Each row is a point. The ring and each string are closed loops that go straight from each point to the next, and from the last back to the first. Before rounding, they use only three directions, however many columns there are. Count how often each string passes through the ring. Passing back the other way cancels.
In the rows, 128 means zero.

Ring (6 x 3):
[[155 114  94]
 [140 138 104]
 [123 146 137]
 [122 130 159]
 [127  97 135]
 [145  93 103]]
String, 11 rows:
[[127  87 142]
 [148  96 153]
 [149 112 137]
 [140 108 122]
 [119  88  83]
 [143  83  78]
 [169  95 106]
 [172 107 131]
 [149 115 131]
 [118 101 106]
 [104  80 109]]
Times through: 2
String:
[[169 118 116]
 [148 120 119]
 [177 129 121]
 [169 135  99]
 [146 136  79]
 [125 128  84]
 [125 122 102]
 [142 123 123]
 [164 136 118]
 [178 140 111]
 [161 130  79]
 [140 116  65]
 [120 109  76]
 [138 114 108]
 [167 113 117]
 [155 113 118]
 [141 112 113]
 [132  99  84]
 [147  92  75]
 [172  96  83]
 [175 111 106]]
Times through: 1

Ring (9 x 6):
[[147 127 144  77 139 125]
 [155 153 137  77 155 117]
 [148 170 131  92 156 119]
 [121 178 129 116 142 124]
 [ 92 162 130 141 115 139]
 [ 89 135 129 152  96 157]
 [ 99 111 129 152  87 169]
 [118  95 134 130  93 166]
 [135 105 143  97 116 143]]
String (28 x 6):
[[108  95 150 108  98 147]
 [126  66 130 140  77 188]
 [132  70 119 154  75 198]
 [128 102 123 142  95 175]
 [130 117 124 134 107 164]
 [124 100 120 150  90 181]
 [113  75 115 176  64 206]
 [ 96  91 129 159  73 181]
 [ 94 113 139 135  92 155]
 [103 125 140 123 106 145]
 [123 115 128 133 104 162]
 [123 124 131 124 112 152]
 [110 124 140 116 111 142]
 [100 112 149 110 103 139]
 [108  96 149 108  98 147]
 [113 117 148 102 113 135]
 [124 125 139 108 118 140]
 [140 111 132 112 115 154]
 [153  96 134 101 116 156]
 [143  99 151  74 124 132]
 [128 118 155  74 129 120]
 [124 126 152  81 129 121]
 [128 117 157  70 130 117]
 [144  99 150  76 124 134]
 [149  97 138  96 117 151]
 [143 109 130 113 115 156]
 [128 127 134 114 119 145]
 [110 128 148 101 118 129]]
Times through: 0
String:
[[ 99 136 143 117 113 134]
 [120 124 130 128 109 154]
 [131  99 121 144  94 179]
 [135  86 122 142  89 184]
 [128 113 132 121 110 155]
 [115 132 143 105 120 133]
 [113 122 154  86 122 123]
 [131 107 161  63 129 117]
 [161 105 148  64 137 129]
 [166 117 131  91 135 145]
 [167 129 135  78 146 131]
 [168 152 148  47 170 100]
 [156 163 145  58 168 100]
 [133 160 143  83 149 111]
 [129 149 135 103 135 129]
 [148 154 124 109 141 137]
 [154 173 119 109 153 132]
 [147 175 116 120 148 136]
 [138 152 119 128 130 149]
 [121 152 129 121 127 138]
 [ 94 173 139 118 130 119]
 [ 66 189 141 133 123 115]
 [ 65 175 131 157 107 137]
 [ 92 143 117 172  94 169]
 [ 93 129 116 176  85 177]
 [ 66 123 129 175  74 171]
 [ 81 123 137 147  89 155]]
Times through: 0

Ring (10 x 8):
[[151 121 133 131 128 163 160 133]
 [146 108 111 114 144 150 160 149]
 [138 105  96  99 151 133 148 162]
 [134 114  92  91 147 127 132 167]
 [128 135 101  93 129 119 108 164]
 [118 130 115 113 117 102 114 150]
 [109 113 127 138 112  86 137 133]
 [109 103 139 157 110  86 157 119]
 [120 107 147 161 109 107 165 114]
 [145 123 147 147 115 154 161 121]]
String (24 x 8):
[[162 155 145 125 111 189 132 133]
 [144 133 138 132 116 154 143 132]
 [127 103 135 148 122 119 167 124]
 [116  86 147 173 116  97 187 108]
 [ 99  72 159 197 106  66 200  92]
 [112 109 153 169 100  94 160 108]
 [130 142 146 140  99 130 127 125]
 [127 119 126 130 120 119 143 137]
 [102  84 128 155 121  70 169 123]
 [ 91  70 131 169 119  48 180 115]
 [ 88  74 145 183 108  45 182 104]
 [ 96  81 153 187 104  61 184  99]
 [124 120 157 164 100 118 156 109]
 [137 132 139 135 112 140 140 130]
 [140 135 134 127 116 146 136 136]
 [131 104 133 143 126 126 167 127]
 [141  98 138 150 130 143 185 122]
 [166 131 142 132 127 193 164 130]
 [166 141 134 118 128 194 147 139]
 [151 142 128 115 122 165 132 144]
 [132 110 120 126 131 125 153 141]
 [131  84 115 133 146 120 182 138]
 [150 101 125 132 142 159 180 135]
 [162 131 140 131 126 186 161 131]]
Times through: 4
